Each row is a point. Each copy is the shape, with its points in the same order, stretched, turned, moved and blurred by noise. Some copies are also mirrored. Which?
(in the rows, 128 means zero)

Shape (9 x 3):
[[115 107 164]
 [135 160 148]
 [144  76 127]
 [151 168 144]
 [109  85 179]
 [144 136 160]
 [ 92 134 131]
 [ 89 125 111]
 [120 120  92]]
Copy 1, 9 rows:
[[132  98 151]
 [149 158 138]
 [134  81  97]
 [165 171 133]
 [134  66 161]
 [163 131 135]
 [ 96 135 154]
 [ 81 127 134]
 [104 132  94]]
Copy 1 is: only turned
Copy 2:
[[119  92 155]
 [136 147 147]
 [133  78 104]
 [150 155 140]
 [116  68 165]
 [146 119 149]
 [ 88 133 137]
 [ 78 133 118]
 [101 136  91]]
Copy 2 is: only turned

Shape:
[[107 137 125]
 [123 155 119]
 [ 71 166 114]
 [135 123 145]
 [163 103 132]
 [168 107 109]
 [ 98 104 122]
 [124 166 193]
 [ 88 124 146]]
Copy 1:
[[119 129 116]
 [118 140 133]
 [ 80 149  98]
 [156 119 123]
 [170  99 149]
 [154  92 167]
 [121  97 105]
 [173 176  96]
 [128 123  86]]
Copy 1 is: mirrored
Copy 2 (9 x 3):
[[116 147 117]
 [138 155 111]
 [111 195 120]
 [128 113 127]
 [132  86 102]
 [135  93  79]
 [ 88 126 111]
 [155 135 188]
 [ 97 140 141]]
Copy 2 is: only turned

Shape:
[[158 134 120 113]
 [160 107 118 140]
 [128 160 132 104]
 [176 143 110 145]
 [145  83  90 140]
 [173 142 123 146]
 [ 51 162 174 116]
 [119 128  93 147]
 [153 150 147 150]]
Copy 1, 9 rows:
[[114 144 157 123]
 [108 147 147 154]
 [124 124 141  96]
 [142 168 153 136]
 [ 73 155 127 159]
 [146 158 155 141]
 [123  61  91  92]
 [106 149 104 129]
 [157 135 148 137]]
Copy 1 is: mirrored
Copy 2 (9 x 4):
[[153 105 105 114]
 [140 102  88 132]
 [142 126 145 103]
 [169 136  92 116]
 [114  98  61 136]
 [173 137 104 130]
 [ 72 154 208 122]
 [113 142  92 121]
 [161 149 134 138]]
Copy 2 is: only turned
Copy 3:
[[150 142 118 109]
 [178 116 116 120]
 [108 151 135 128]
 [173 147 109 141]
 [173  85  90 111]
 [168 148 120 136]
 [ 67 111 179 157]
 [137 101 101 144]
 [155 140 144 151]]
Copy 3 is: only turned

Shape, 10 rows:
[[ 96 119 172 125]
 [131 111 172  77]
 [127  91 147  86]
 [112 106 150  97]
 [128  90 135 122]
 [149 154 114 130]
 [ 91 101  86  78]
 [148 140 109 154]
 [119 141 152  94]
 [119 144 116 148]]
Copy 1, 10 rows:
[[121 167 148  99]
 [112 121 146  59]
 [ 91 113 147  77]
 [ 98 131 143  85]
 [103 114 162 115]
 [160 106 106 134]
 [ 51 110 101  98]
 [154 110 124 158]
 [133 130 117  82]
 [141 138 113 143]]
Copy 1 is: only turned
Copy 2 (10 x 4):
[[ 78 141 117 121]
 [ 91  99 166 102]
 [108  81 152 121]
 [103 104 133 115]
 [116  99 135 140]
 [148 145 155 126]
 [165  71 110 102]
 [150 155 145 148]
 [115 131 152  97]
 [139 155 118 132]]
Copy 2 is: only turned
Copy 3, 10 rows:
[[152  92 166 148]
 [160  74 146  91]
 [151  64 123 111]
 [143  72 141 123]
 [148  89 118 140]
 [119 142 136 109]
 [ 90  32 113 123]
 [124 151 126 137]
 [135  93 156 100]
 [116 130 143 145]]
Copy 3 is: only turned

Shape:
[[106 129 159 129 134 124]
 [123 138 150 176 101 146]
 [157 141 120 108 138 136]
 [138 188 146 120  60 141]
 [125 135 155 132 134 105]
 [137 156 161 119 140 137]
 [158 133  47 121 129  44]
 [132 125 153 136  78 131]
 [162 127 158 107 133  88]
 [112 121 126 123 137 128]]
Copy 1:
[[ 99 104 137 117 147 122]
 [108 147 134 153 140  64]
 [147 129 161 143 152 148]
 [157 150 212 117 132  83]
 [123 106 131 107 149 108]
 [125 117 166 124 175 117]
 [213 142  81  97  95 161]
 [126 113 168 135 102  97]
 [158  68 142 108 150 123]
 [101 121 133 129 141 144]]
Copy 1 is: only turned
Copy 2 (10 x 6):
[[143 123 123 117 106  97]
 [ 96 146 138 102 123  92]
 [131 133 151 145 154 149]
 [114 143 118  63 156 133]
 [156 141 134 124 128  90]
 [140 129 156 113 125 122]
 [171 189  89 184 192 102]
 [116 120 117 103 153  92]
 [178 126 146 134 169  93]
 [133 128 120 138 121 117]]
Copy 2 is: mirrored
Copy 3, 10 rows:
[[133 105 145 129 123 141]
 [104 126 107 136 151 184]
 [146 141 123 101 135 107]
 [134 206 130  82 127 189]
 [150 118 146 144 136 149]
 [144 122 147  94 143 144]
 [208 173  81 190 110  90]
 [106 162 142 139 123 158]
 [158 148 173 151 138 119]
 [138 104 120 129 110 119]]
Copy 3 is: mirrored

Shape (10 x 6):
[[118 100 104  84 108 118]
 [151 132 173 174 126 108]
 [154 129 104  98  81  97]
 [145 161 142 149 147 137]
 [106 120 110 127 157 140]
 [141  93 117  96  96 109]
 [ 90 153 157 125 155 140]
 [159 110 104 101 105  82]
 [138 142 152 145 134 161]
 [114 158 125 170 116 137]]
Copy 1 (10 x 6):
[[157 105  95 171 176 127]
 [123  97 181  92  91 106]
 [178  95 103 177 145  73]
 [122 139 177  94 136 109]
 [102 148 132 127 160 137]
 [162  94  93 165 148 123]
 [115 151 189 118 161 155]
 [152  75 107 169 147  77]
 [131 151 156  90 131 146]
 [114 160 154 127 107 112]]
Copy 1 is: mirrored
Copy 2:
[[143  83 164 132 158 145]
 [174 163 103  94  92 117]
 [179  87 119  96 166 160]
 [124 177 124 103 128 121]
 [105 142 157 142 142  95]
 [175  91 143 122 141 156]
 [ 90 142 154  98 118 112]
 [196  90 141 109 162 138]
 [122 178 122 125 114 145]
 [114 141  86 117 127 117]]
Copy 2 is: only turned
Copy 3 (10 x 6):
[[131 153  92 113 112 142]
 [143 147 139 141 200  90]
 [158 142  77  92 148 121]
 [142 114 152 128 151 129]
 [112 119 132 135 104 140]
 [141 157  83 119 147 134]
 [129 146 175 128 112 123]
 [133 143  73  91 162 120]
 [155 126 156 157 144 144]
 [152 112 140 145 123 104]]
Copy 3 is: mirrored
Copy 4, 10 rows:
[[ 65 132 106 134 120 119]
 [151 141 174 135 150 178]
 [ 59 108 127 170  97 120]
 [171 137 132 126 107 153]
 [140 151 113 102 133 115]
 [ 61 115 121 141 128 134]
 [154 185 125 112 117 165]
 [ 53 101 140 132 109 111]
 [178 144 113 137 123 171]
 [171 157 139 165 138 130]]
Copy 4 is: only turned
